Each row of a before or after table is a point. The points were changed in one or more steps. Then noise was added and the rows were shuffled. The steps act on how far a point lies along the listed directions, d1 being the first. Name the steps. A step turns or swaps two directions, mirrors them in a line or flattens them onto one, adds a multiple of one to another, or multiplies one. Angles are multiples of 10 degrees, from the lower direction toward the higher: turns from -170 to 170, lines from 10 to 170 but not 90. Use the fewest steps. Two steps may share a direction if one is a turn and the other turns, adds or multiplies; they go together, in the order done. Otherwise the lowest direction goes first.

Directions:
(1): [.07,.58]
(2): [-.58,.07]
Before:
[[-.46,-.44],
[.61,.15],
[-.30,-.59],
[.52,.09],
[.41,-.87],
[-.59,-.08],
[.24,.01],
[-.65,-.14],
[.06,-.14]]
After:
[[.64,.00],
[.25,.05],
[.32,.00],
[-.46,-.03],
[-.64,-.02],
[-.57,-.08],
[-.33,-.04],
[.55,.06],
[.02,.00]]
Steps: flatten d1 and d2 onto the line at 100 degrees

Directions:
(1): [.45,.55,.09]
(2): [-.56,.45,.04]
(3): [.02,.09,-.71]
Before:
[[.28,.08,-.06],
[.13,-.29,.24],
[-.24,-.28,-.23],
[-.32,.07,.38],
[-.44,-.14,-.25],
[.18,-.16,-.01],
[-.19,-.30,-.07],
[.01,.22,-.07]]
After:
[[.15,-.16,.00],
[-.74,.17,-.55],
[-.53,.00,-.48],
[.15,.14,-.23],
[-.43,.05,.94],
[.47,-.05,-.20],
[-.46,-.08,-.09],
[.03,-.26,.66]]
Steps: add -1 times d1 to d2; multiply d3 by 2.5

Directions:
(1): [.37,.86,-.29,-.21,-.04,.15]
(2): [.33,-.39,-.84,-.02,.01,-.26]
(3): [-.47,-.07,-.38,-.12,.30,.74]
(4): [-.62,.21,-.28,.12,-.67,-.23]
Before:
[[.10,-.23,.46,.01,.02,-.25],
[-.07,-.11,.07,.11,.33,.22],
[.23,.37,-.93,-.09,-.15,-.25],
[-.01,.15,.03,-.20,.24,.31],
[.20,.02,-.09,-.06,.00,-.16],
[-.01,.16,-.18,.01,-.07,-.01],
[.17,.33,-.83,.00,-.39,-.37],
[-.15,-.24,-.19,.10,.24,.40],
[.05,.29,-.44,.10,-.41,-.43],
[.12,-.14,-.16,-.04,.24,.16],
[.32,.12,-.16,.01,.01,-.29],
[.25,-.20,-.01,.05,-.22,-.31]]
After:
[[-.12,-.96,.21,.16,.34,-.20],
[-.03,-.04,-.22,-.03,-.28,-.36],
[-.18,-.03,.11,.16,-.25,-.19],
[.00,-.91,.26,.16,.41,-.02],
[-.19,.34,-.10,-.21,.01,.39],
[.04,-.20,-.01,.02,.11,-.07],
[.03,.13,.29,.22,-.31,-.31],
[-.07,.29,.01,.12,-.21,-.22],
[.09,-.59,.14,.11,.49,.20],
[-.20,-.17,-.05,-.04,.01,.10],
[-.30,-.29,-.13,.03,.20,.13],
[-.19,-.13,.09,-.02,.09,.44]]
Steps: turn d1 and d2 by 120 degrees; turn d3 and d4 by 170 degrees

Directions:
(1): [-.27,-.19,.13,-.26,.41,.08,-.93,-.38]
(2): [.05,-.93,.25,-.07,.29,-.46,.36,-.07]
Before:
[[-.15,-.05,.08,-.01,.16,.02,-.16,-.16],
[-.09,-.32,-.01,-.33,.33,.19,-.58,-.45],
[.24,.35,-.32,.19,-.13,-.10,.81,.23],
[.24,.49,-.22,.08,-.63,.27,.51,.32],
[.09,.14,-.30,.16,-.20,-.13,.22,.24],
[-.23,.24,-.04,-.12,-.05,.29,-.94,-.19],
[.20,.37,-.10,-.02,-.20,.05,.51,.30],
[.21,.21,.02,.12,-.11,-.16,.62,.08],
[.10,-.02,.19,.11,.04,-.03,-.07,-.18],
[-.14,.01,-.03,-.35,.00,.10,-.37,-.15],
[-.04,-.62,.04,-.03,.30,-.18,-.08,-.14],
[-.11,.16,-.04,-.11,.26,-.05,-.12,-.26],
[.04,-.57,.05,.01,.11,-.14,.38,.08]]
After:
[[.10,-.81,.09,-.25,.26,-.12,.25,-.25],
[.10,.67,-.26,.02,-.58,.40,.16,.25],
[.16,-.69,.11,.12,-.20,-.35,.67,.16],
[-.10,-.42,.04,-.09,.34,-.04,-.43,-.22],
[-.02,-.09,.03,-.04,.25,-.21,.28,-.20],
[.02,.65,-.03,.03,-.03,.17,-.20,-.13],
[.08,.66,-.13,-.12,-.14,.26,.03,.18],
[.02,.34,-.35,.12,-.14,.01,-.11,.15],
[-.07,-.21,.11,.01,.14,-.08,.11,-.11],
[.09,-.05,.22,.13,.07,.00,-.06,-.17],
[.03,-.36,.00,-.27,-.08,-.17,.29,-.02],
[-.01,.86,-.38,.09,-.03,.26,-.12,-.02],
[-.21,.02,-.07,-.12,.17,.24,-.55,-.18]]
Steps: swap d1 and d2
